Each row of a before or after table is a point. The points were changed in one or more steps. Then noise was added and the rows were shuffled. The steps act on how far a point lies along the listed directions, d1 being the first. Write out the steps. A step turns or swaps two directions, mirrors them in a line or flattens them onto one, adds a multiple of one to another, or multiplies one. Angles are multiples of 10 degrees, from the lower direction toward the higher: turns from -170 to 170, lines from 10 to 170 but not 90. Use the fewest steps. Two steps may share a direction if one is a turn and the other turns, adds or multiplies; they go together, in the order done. Otherwise the lowest direction goes first.

Directions:
(1): | -0.30 |  0.32 |  0.28 |
(2): |  0.00 | -0.34 |  0.39 |
Before (10 x 3):
|  0.15 |  0.11 | -0.28 |
|  0.01 |  0.16 | -0.22 |
|  0.26 |  0.02 | -0.12 |
| -0.35 |  0.61 |  0.38 |
|  0.18 | -0.20 |  0.05 |
| -0.04 | -0.14 |  0.25 |
|  0.17 | -0.21 |  0.07 |
| -0.12 | -0.04 |  0.31 |
|  0.08 | -0.17 |  0.04 |
|  0.08 | -0.04 |  0.20 |
After (10 x 3):
| -0.01 | -0.29 |  0.32 |
| -0.01 | -0.57 |  0.64 |
|  0.06 | -0.30 |  0.40 |
|  0.10 | -0.26 |  0.49 |
|  0.20 |  0.29 | -0.18 |
|  0.12 |  0.29 | -0.22 |
|  0.07 | -0.34 |  0.50 |
|  0.04 | -0.50 |  0.58 |
|  0.07 |  0.58 | -0.62 |
| -0.02 |  0.53 | -0.63 |
Steps: multiply d1 by 0; multiply d2 by 3

Directions:
(1): |  0.52 |  0.06 | -0.14 |  0.26 |
(2): |  0.16 | -0.33 | -0.29 | -0.38 |
(3): | -0.25 | -0.22 | -0.36 |  0.35 |
(4): |  0.07 | -0.45 |  0.36 |  0.14 |
Before:
| -0.24 | -0.55 | -0.08 |  0.53 |
| -0.28 |  0.33 | -0.24 |  0.15 |
| -0.31 | -0.24 |  0.22 |  0.25 |
|  0.37 | -0.06 | -0.29 | -0.48 |
| -0.63 |  0.10 | -0.15 |  0.09 |
|  0.17 | -0.32 | -0.10 | -0.29 |
| -0.40 | -0.47 |  0.07 |  0.08 |
| -0.32 | -0.13 |  0.02 |  0.14 |
| -0.41 | -0.06 | -0.24 |  0.31 |
After (9 x 4):
| -0.16 |  0.08 |  0.28 |  0.02 |
|  0.12 | -0.26 | -0.02 | -0.16 |
|  0.36 | -0.24 | -0.55 | -0.46 |
| -0.29 | -0.02 |  0.59 | -0.02 |
| -0.36 |  0.25 |  0.19 | -0.43 |
| -0.28 |  0.07 |  0.60 |  0.24 |
| -0.12 |  0.11 | -0.38 | -0.16 |
| -0.30 |  0.02 | -0.14 |  0.10 |
| -0.35 | -0.30 |  0.18 |  0.80 |
Steps: add 1.5 times d1 to d3; add -1 times d4 to d2

Directions:
(1): |  0.11 |  0.12 |  0.38 | -0.24 | -0.20 | -0.52 |
(2): |  0.21 |  0.21 |  0.47 | -0.14 |  0.23 |  0.41 |
Before, 10 rows:
| -0.14 | -0.13 | -0.20 |  0.07 |  0.24 |  0.59 |
|  0.39 |  0.51 |  1.00 | -0.52 |  0.26 |  0.26 |
| -0.19 | -0.18 | -0.34 |  0.12 | -0.12 | -0.30 |
| -0.02 | -0.13 | -0.10 |  0.27 |  0.17 |  0.61 |
|  0.02 |  0.07 |  0.03 |  0.06 | -0.35 | -0.72 |
| -0.21 | -0.06 | -0.02 | -0.03 | -0.07 | -0.02 |
|  0.19 |  0.18 |  0.22 |  0.01 |  0.09 |  0.07 |
| -0.11 | -0.31 | -0.38 |  0.16 |  0.28 |  0.63 |
| -0.01 | -0.02 | -0.32 |  0.00 | -0.22 | -0.18 |
|  0.01 | -0.03 | -0.16 |  0.20 |  0.41 |  0.54 |
After, 10 rows:
| -0.02 | -0.04 | -0.40 |  0.07 | -0.12 |  0.07 |
|  0.19 |  0.18 |  0.22 | -0.01 |  0.07 |  0.04 |
| -0.05 | -0.22 |  0.06 | -0.23 | -0.31 | -0.75 |
| -0.23 | -0.06 | -0.04 | -0.01 | -0.04 |  0.03 |
|  0.05 |  0.05 |  0.23 | -0.15 | -0.10 | -0.66 |
| -0.20 | -0.20 | -0.42 |  0.21 |  0.00 | -0.01 |
| -0.04 |  0.00 | -0.37 |  0.42 |  0.18 |  0.55 |
|  0.03 | -0.04 |  0.26 | -0.07 | -0.33 | -0.56 |
|  0.38 |  0.49 |  0.94 | -0.47 |  0.35 |  0.46 |
| -0.10 | -0.05 |  0.16 | -0.26 | -0.26 | -0.57 |
Steps: mirror d1 and d2 in the line at 70 degrees
